Each row is a point. To make a cloud, some directions were put in groups of two or more. Within a group, all points are equally far from the middle, so they leave a hole (a ring in 2 directions, a hollow ball in 3). The other directions are filled evenly. Then the cloud was stretched, turned, moved and blurred a little. Count the holes, and give their numbers of directions, smallest first.

Cloud, 14 rows:
[[ 20.6 -17.2]
 [-39.0   0.1]
 [ 17.1   9.3]
 [  9.7  16.0]
 [ 23.4  -8.9]
 [ -2.3  19.4]
 [-35.9 -17.5]
 [ 11.0  15.0]
 [ -0.8  19.0]
 [  7.7  15.9]
 [ -6.9 -31.9]
 [ 11.5 -26.4]
 [-39.5  -6.8]
 [-38.7  -7.2]]
Holes: 1 (2)

Cloud (22 x 3):
[[  2.6  35.3   8.6]
 [-20.2 -30.7  16.2]
 [ -9.0 -14.9 -41.5]
 [-22.9 -19.1  27.4]
 [ -2.1  27.2   8.6]
 [ -1.7 -22.4  -5.8]
 [-21.2  25.1   1.3]
 [ 18.1 -23.2  27.4]
 [ 10.4 -28.3   8.3]
 [ -6.4 -42.7 -18.6]
 [ 26.3 -14.4  11.7]
 [ 27.5   4.1   0.7]
 [-15.5  30.3   1.5]
 [ 44.6  21.8 -23.6]
 [ 31.8 -12.1   8.8]
 [-32.1  22.2 -21.8]
 [ 24.1  -4.8 -23.3]
 [-11.1 -12.7   8.2]
 [ -0.7  14.0 -26.0]
 [ -6.0 -14.2   4.5]
 [ 24.6  11.8   4.2]
 [ 21.2  17.8  14.9]]
Holes: 0

Cloud:
[[  8.6 -13.3 -17.9  11.2  -5.1  -2.7]
 [-19.7 -17.5  14.8 -46.0  31.3   7.9]
 [ 30.0  -3.7  13.1 -12.1 -33.4 -15.3]
 [  3.4   6.5  -1.6   9.8   9.5 -34.9]
 [ 38.1  -5.1   5.5  17.5 -32.4 -30.6]
 [ -6.3   0.6  -0.5  -9.5  31.4 -10.2]
 [ 18.1 -18.1   9.5  13.1  10.6 -41.7]
 [-33.0   5.2   6.2  -7.9   2.6 -22.9]
 [ 18.4  24.2  22.9  -1.3  30.2  22.5]
 [ 20.3   0.4 -22.0  45.6  -2.6   3.4]
 [-10.9 -29.7  18.9 -21.8 -24.1 -18.8]
 [ -9.1  18.0  41.2  -2.3  45.1  20.4]
 [-38.4  -8.8   2.0 -10.5  28.5 -21.5]
 [ 16.7  20.7 -11.8   3.0  -6.9 -10.7]
 [ -1.6  31.4   4.3   1.2 -15.9 -13.1]
 [ 20.4  16.5  10.3   9.1  13.3 -27.6]
 [ 25.7 -32.2   6.8  15.2   2.7  18.2]
 [ 28.0  10.5   7.7  41.4  28.4   0.4]
 [-25.3  11.9  19.4  13.4 -10.2   2.4]
 [-23.0  -5.3  40.3  10.7   3.1  18.0]
 [-20.3 -13.8  52.2 -18.0  44.1  14.0]
 [-34.3  14.5 -14.6 -20.8   7.2  13.1]
 [ -8.6 -28.4  16.4  18.4 -24.3 -16.2]
 [ 37.7  17.0  12.3  21.7   0.5  -8.4]
 [ 36.6  -0.3  17.1  18.1  14.8   2.4]
 [ 10.7  -4.1   5.8  13.1 -28.2  16.8]
 [  2.2  38.2  24.4  30.0 -22.3  -0.1]
 [ -7.8 -32.3   9.1 -19.4  -6.1 -12.3]
 [ -1.4 -42.9  16.9  -1.8  23.6 -35.9]
 [ 17.8  12.4   1.1 -30.3  27.5 -18.9]
 [-29.6  -3.3   7.1 -31.3  -0.4  21.4]
 [ -0.6  -5.2  16.7  16.2   4.8 -40.8]
 [ 20.6 -29.5 -16.7  18.6  17.8  20.5]
 [ -5.0 -26.6  12.4 -10.6 -24.8   0.5]
 [  2.8  23.6   2.4 -18.4   1.3 -22.9]
 [-11.4  23.8  17.5  17.2 -19.8   3.7]
 [ 18.4 -22.4  15.7 -11.9 -25.9   5.0]
 [ 17.8  14.5  -1.0  13.6   5.1 -46.0]
 [ 12.3  14.2 -11.1  27.4 -42.6  -1.7]
 [ 20.6 -14.4 -12.9  19.7  17.0 -37.3]
 [ 14.4   4.4 -10.2   3.9 -13.7 -14.7]
 [ -6.2  33.6  13.2  -3.8  16.4 -25.4]
 [ 30.9  -9.4  -7.3  39.0 -20.5  10.7]
 [ 26.2 -15.2  12.4  27.3  36.5   7.6]
 [ 38.2  -9.6 -16.9  12.2   3.0  18.9]
 [-14.4  12.8 -13.0   2.1  12.2  27.8]
 [ -9.9   3.1 -15.5  -0.2 -15.0  12.5]
 [  5.8  32.2  34.8  21.3 -10.4 -21.2]
 [ -6.1 -35.9  17.2  16.3 -16.8 -25.3]
 [  0.0 -18.0  37.8  49.4 -20.6   4.4]
 [ 27.1  18.4  49.2  30.5 -14.1   1.9]
 [ 10.8  10.0  13.6 -34.5 -24.5 -17.1]
 [  0.9  27.0  22.3  -2.9  -3.7  22.8]
 [ 25.3  19.6  21.6   4.1  16.0  24.5]
 [  2.4  19.9  -9.8   7.2 -17.9  21.5]
 [ 19.1 -29.1  -4.7  24.8  27.8  20.3]]
Holes: 0

Cloud, 87 rows:
[[-18.1  21.7   3.0 -18.2  24.2  -3.9   8.9  20.9]
 [ 14.7  29.0  -0.3 -10.4 -35.1 -24.5 -10.0 -22.8]
 [ -7.9  -5.8  13.6 -24.6 -32.4 -38.1  27.5  -1.4]
 [ 19.2  -4.9  14.5 -32.8  -5.9 -39.9 -22.9   5.8]
 [  3.5  -1.3  -1.9 -14.0  12.6 -12.9  39.8  28.7]
 [-20.5  18.2  -1.4   2.1  20.0  10.4  15.1 -27.7]
 [ 39.5  17.1  -9.2 -17.6   9.1  -2.6 -11.5  22.1]
 [ -3.4  13.8 -15.4  14.2 -40.2  31.2  -9.4 -18.4]
 [ 18.5 -13.6  -6.3 -19.3  26.0  -1.2 -10.9  21.5]
 [ 22.7  -6.3   4.0 -30.1  -2.8 -38.0 -16.8 -21.3]
 [-16.7 -14.4 -16.0  17.7 -24.6  26.8 -16.7 -12.5]
 [ 24.5   8.3  -5.1 -16.8  26.8 -16.9 -24.4  -0.7]
 [ -6.7  13.7 -17.8  31.8  -7.5  -3.8   1.5 -31.2]
 [  7.9  33.5 -37.2   0.6 -35.0 -15.0  -3.3  -2.2]
 [-16.7 -26.3  14.5 -29.7 -22.4 -19.8  -0.4   4.5]
 [ 14.7  22.3 -19.4   2.6  -0.2 -27.6  26.8  17.1]
 [  7.5 -35.8   4.2  18.1   2.7   7.3  26.4  -4.4]
 [  0.7   3.1   8.4 -45.4 -13.3 -44.6  -4.1   3.0]
 [-12.7  23.1 -14.6  24.4   3.5   6.7 -16.5 -32.5]
 [ 20.5 -32.5  21.8 -26.3   7.6  -4.3  10.6  29.2]
 [-17.6 -33.0 -12.5 -13.9 -17.7   2.6   1.6 -11.6]
 [ -1.9 -30.1 -17.7   5.6  10.6  11.3  24.9  -6.1]
 [ 38.6  -3.4  10.0 -32.5  -7.1 -15.8  32.4   4.6]
 [ 37.0  22.8   2.9 -37.1  -7.5 -36.0   6.6  -3.0]
 [-22.7  -1.6  12.0  21.3  -2.8 -10.7  32.7 -17.0]
 [ -4.8  28.8 -17.8   3.6  11.9 -27.2  -7.4  -0.7]
 [ 17.3 -13.9  27.2 -35.0  -0.8 -36.2  32.7 -17.9]
 [ 20.7  -2.5 -23.6 -22.0 -22.2  23.0 -10.0 -34.3]
 [-32.5  -0.7  13.9  -6.1 -22.3 -15.3  -4.3   6.5]
 [ -4.3   6.2 -13.8  10.0 -48.5  11.2  -1.9  17.5]
 [ 29.0  24.0  -6.5 -42.6  -6.4 -14.3 -35.7   2.9]
 [-14.8   3.6  -7.5  -0.5  -7.2 -29.4  10.2  30.2]
 [  4.0  21.8 -35.7 -21.5 -28.3 -12.0  -7.3  25.9]
 [ 35.3 -12.6  -9.4 -28.7  25.0   3.5  -8.7 -16.4]
 [-25.0  -8.2  17.0  20.5   1.6 -17.7  12.2  -0.1]
 [ 48.1  23.4  -7.3 -11.9   0.0  -3.9  -5.1 -14.4]
 [ 10.5  -7.0   7.5   6.5   9.1  36.4 -10.9  18.2]
 [ -2.2 -28.9  27.6 -12.1  28.3  12.5  13.2   6.1]
 [  8.2  14.1 -36.7  -0.2   5.7  34.0   5.9  -4.2]
 [ 16.2  37.7 -17.5  17.0  -7.0 -14.7  12.8   7.9]
 [  3.5 -13.0  19.8  10.4  23.7  14.0  15.8 -30.8]
 [ 28.4 -11.9  -7.9 -53.6  -8.3 -23.7  18.9  -2.1]
 [ 32.4  25.7  18.8 -11.6  -4.8 -40.2   1.4   7.0]
 [ 20.5 -35.8  24.9   3.0 -11.0  -3.9 -10.7 -13.9]
 [ -7.1 -19.9   5.2 -41.3  -9.9  25.4   2.1  -7.5]
 [ 40.6   8.0 -15.0 -11.4 -26.7  -7.7 -25.3 -24.8]
 [  9.9  12.1  26.0 -30.1 -11.4 -40.8  10.7 -21.8]
 [  2.6 -12.3  26.6  19.9  10.7 -20.5   2.2 -18.4]
 [ -3.0  16.0 -36.7 -17.7  -1.0 -16.9  -3.8  22.6]
 [ 17.0  -8.3   9.2  24.2  10.0  15.5  -9.8 -33.5]
 [ 34.7  -9.5  -3.5   7.0   4.1 -24.5  18.5 -22.5]
 [ 18.4  18.9  20.9 -27.5  31.5  -6.2  -6.8 -18.6]
 [ 39.2  -4.3   9.7 -27.2 -22.7 -36.1  17.4  21.2]
 [-21.5   2.6  -9.8   0.8   7.6  35.7 -25.5   7.0]
 [ 34.0  -5.5 -20.7 -40.1 -18.4  19.1 -13.0  -3.3]
 [ 20.8   5.6  -0.8 -15.4  20.1  14.2  25.1  11.9]
 [ 17.5 -20.5  44.9   4.0 -24.3 -14.6  13.8   1.4]
 [ 15.4   6.7  10.7 -10.7 -50.8 -18.4  -8.4  14.4]
 [ 20.7  18.8  -2.7 -50.1  -4.3 -25.3  11.1 -17.8]
 [ -5.1  24.6 -19.7  -2.7  22.6 -14.4 -17.0  -1.4]
 [ 24.6  -9.3  -3.3  -3.5 -36.8  -2.2 -30.3 -18.3]
 [  5.7  18.1 -42.2 -34.1  -5.6  17.7  -2.7 -12.6]
 [ 33.5 -13.5   3.1 -40.3  16.2   3.7   0.8  18.3]
 [-19.2   8.6 -22.0  -1.8   3.1  36.5 -33.5 -14.2]
 [  7.9  22.0  10.0 -18.9 -18.5 -22.9 -17.0 -34.8]
 [ 10.3  -9.3  32.3 -25.4 -24.2 -23.1  34.1 -12.3]
 [ -4.6   3.9  43.8 -23.3 -14.4 -22.6   0.6 -16.4]
 [ 18.9 -19.6 -18.5 -35.1 -21.5 -26.4 -10.9  -6.7]
 [ -7.5  23.9 -24.0   7.1  -2.4  -0.1 -31.9  15.5]
 [ 28.2  11.2  16.1 -34.5 -21.0 -19.5  27.9  -1.2]
 [ 27.5 -29.8  -9.5 -33.6 -24.3 -23.9  -1.3   1.6]
 [ -3.6  16.1 -15.3 -52.1  -8.9   1.4 -14.9  20.2]
 [ 19.7   7.4  16.7 -35.4  25.0  -5.9  -7.5  25.7]
 [ 39.2   9.4   6.0 -31.3  -2.6 -43.4  17.2   9.7]
 [ 15.9  24.7   1.5 -16.2 -29.7  -6.6   6.0 -32.6]
 [ 22.3   1.5  25.2  17.5   0.0  10.6 -10.9 -33.0]
 [ -0.9  43.6 -26.5  -9.6  11.7  14.5  -3.5   6.0]
 [  2.9 -17.9  49.4   0.3   2.7 -29.9  12.4   6.3]
 [ 11.0  34.6 -38.4 -19.9 -26.2  -7.4 -30.2  -1.4]
 [ 16.7 -12.4  44.0 -23.7  -8.6 -26.6  28.9  25.5]
 [  3.4  -2.4  40.9 -24.6   0.3  -2.7 -32.2  -3.9]
 [-13.7  21.3   8.4  -9.9  25.8   8.8 -10.5  20.3]
 [ 19.2  17.8  26.3 -45.4  -9.6 -12.3  -4.2  25.5]
 [ 40.6   5.8 -10.3   1.3   4.7 -10.4 -24.2 -20.3]
 [-19.7  20.9  -1.3 -29.9 -10.6   8.6  16.9  18.8]
 [ 16.1  12.3  -5.1 -30.7  -2.8 -11.0 -30.3 -38.2]
 [  3.5  33.8  -4.3 -39.0 -10.5 -28.1 -16.6 -15.1]]
Holes: 2 (2, 6)
